Each row is a point. The points of each table are mixes of a few directions, plus a little noise. Count the directions of each table, and those that both share. Where both have some left over, give the other angles between the two spaces (their principal angles), to ten degrees, smallest first.

First:
[[-37 -30]
 [-29 -24]
 [ 14  12]
 [  3   3]
 [ 53  43]
 [ -4  -2]]
Second:
[[ -4  -4]
 [  3   2]
 [-30 -25]
 [ 60  49]
 [-27 -22]
 [ -1  -1]]
Directions: first 1, second 1, shared 1

First (8 x 4):
[[ 27  17  -1 -21]
 [-12  -1  17 -22]
 [ -7 -32  -3  42]
 [ 25  12  -8  -5]
 [-34  31 -24   4]
 [-12 -45  25  17]
 [-12  15 -21  15]
 [ 25   4  15 -29]]
Second, 5 rows:
[[  1   4   6   2]
 [ -5 -19 -35  -8]
 [ -6 -22 -42 -10]
 [  8  32  60  15]
 [  2   5  10   3]]
Directions: first 3, second 1, shared 0; angles 70

First (9 x 8):
[[ 20   5 -14 -23 -19 -28  39 -23]
 [-18   1  12  16  12  12 -23  20]
 [ -9  -1   5   9   7   9 -14   9]
 [ 32  -3 -20 -28 -21 -22  40 -35]
 [-13 -13  10  25  23  41 -49  18]
 [-18   2  11  16  12  12 -22  20]
 [ 11  12  -9 -23 -21 -37  45 -16]
 [  1  -7   1   6   7  15 -15   1]
 [ -6   3   3   2   1  -3   0   6]]
Second, 10 rows:
[[-17 -19   3  16  12  28 -13  17]
 [-19   9  11  11   7   0 -13  19]
 [ 31 -15 -23 -25 -19  -9  41 -35]
 [ -1   2   7   9   9  11 -26   5]
 [ 11 -13  -7  -2   1  13  -2 -10]
 [-10 -16   0  11   9  23 -10  11]
 [ 37  -5 -15 -19 -10  -4   9 -35]
 [ -7   4  -1  -5  -7 -15  22   4]
 [ 12  39  20   7  11  -9 -60  -2]
 [-35  14   5  -4 -14 -39  54  26]]
Directions: first 2, second 3, shared 2

First:
[[  0  14   8 -12  10 -11   6 -13  18]
 [  0   4   2  -3   3  -3   2  -4   5]
 [  0  11   6  -9   7  -9   4 -10  13]
 [  0 -48 -27  41 -32  39 -18  44 -60]
 [  0  14   8 -12   9 -11   6 -13  17]
 [  0  -5  -3   4  -3   4  -2   4  -6]
 [  0  -8  -5   7  -6   7  -3   8 -11]
 [  0   7   4  -6   5  -6   3  -7   9]
 [  0  -5  -3   5  -4   4  -2   5  -6]
 [  0  17  10 -14  11 -13   7 -16  21]]
Second, 7 rows:
[[  9  18 -12   2  -4  10  13   1   9]
 [  7   5  -4  -5   0  -9 -24  -6   1]
 [  2  -2  -8   9  -7  12   7   9  -7]
 [-15 -26  18   0   6 -10  -7   1 -12]
 [ 14  18 -19   3  -8  10  -1   3   4]
 [ 13  30 -17   0  -4  13  22   0  17]
 [-31 -43  41  -8  18 -27 -10  -7 -12]]
Directions: first 1, second 3, shared 1

First, 8 rows:
[[ 19   8  16 -10 -18  -1  16  -1  -8   6   5 -11]
 [  7 -18 -13 -38 -11  -5 -16  30   0  60  29  15]
 [ 12   5  10  -6 -11  -1   9  -1  -5   3   3  -7]
 [ 20  12  20  -4 -18  -1  20  -7  -9  -4   0 -15]
 [-20  -2 -11  20  20   3  -9  -8   7 -23 -13   6]
 [-19  -7 -15  11  18   2 -15   1   8  -7  -6  10]
 [-26  -6 -18  20  24   3 -16  -4  10 -19 -12  11]
 [  6   8  10   7  -4   1  11  -9  -3 -15  -7  -9]]
Second:
[[ -3  33  -8  10   6   9   9 -15 -12 -31  -7  -4]
 [-17  -5  -9  -1  -5   2  -6   6  15   5  14   5]
 [-27  -4 -24   8   9  12 -12  16  16   2  10  10]
 [ 24   9  30 -19 -24 -26  12 -41 -10  -8   2  -7]
 [  7   2   2   4   5   4   3   6  -7  -1  -9  -4]
 [ 38 -23  22  -4  13 -12   0   7 -24  20 -30  -6]
 [-25  -7 -21   2  10   2 -18   4  14   3   9  14]
 [  3  -4   8   1 -14   9  11  18   9  10  10  -8]]
Directions: first 2, second 4, shared 1; angles 40

First:
[[  4  25 -12   4  -5   3   6  -5  -3   6  13   2   3  17  -7  -1   3  11]
 [ -6  10 -10   1  13   5  -2   0 -26  11 -14 -28  21  13   4 -18 -18  10]
 [ -7 -54   3 -11 -12 -20  12 -32  15 -14 -14   6  -6 -23  -3   3  -5 -34]
 [  2 -27   6 -20 -12  12   8 -24  -5   5  -1  24   4 -10  -9   9   2 -22]
 [-11   1 -16   9   3 -17   9  -8   1  -5  -4 -29   3   9  -2 -14 -13   4]
 [  6  60   9  32  11   3 -20  33   0  -3   6  -1   0  -7  23   1  20  23]
 [ 24  19  13   9  11 -11 -22  32  12  -4   2  14  -8  12  13   8  11  28]
 [-13 -34   7 -24 -10  25  11   4   7   1  13  11 -16 -10 -19  12   0 -20]]
Second:
[[ -1  11  -5   3 -11   7  12   9  -7  11   3   3   1  -2  -3  -1   6   5]
 [-13  29  -6 -25  -5  26  34  -7 -30  -5  12  16  14  26 -20  -5  -1  -1]
 [ -1  13 -17  14 -17   7   6  16  -9  29   0   1   1  -7  10  -1  13   2]
 [  0 -14  14 -14  18  -8 -10 -17   9 -28  -1  -1  -1   9  -7   2 -13  -5]
 [  0  -4 -13  16  10  -1 -34 -21  -6  18 -13 -11  13  -7  27  -1  -5 -17]
 [ -4 -51   5 -17  10 -41  -6  39  54 -45   4  14 -48  22   4  16   2  -7]
 [ -3  15 -19  10 -21   9  15  22 -10  27   4   6  -2  -3   7  -1  15   3]
 [  6   0 -12  25 -17  -6  -6  23   7  30  -4  -5  -8 -20  17   2  14   6]
 [  4  -8  19 -10   3  -7  12   5  13 -23   6   2 -10   0 -19   2  -3  12]
 [  3  -4  23 -15  24   2 -11 -38  -4 -27  -3  -8  15   4 -14  -3 -20  -3]
 [ 10  13  12  13   6  11 -12 -31 -16  12  -8 -17  24 -22  -3  -8  -9   6]]
Directions: first 6, second 4, shared 1; angles 40, 60, 90
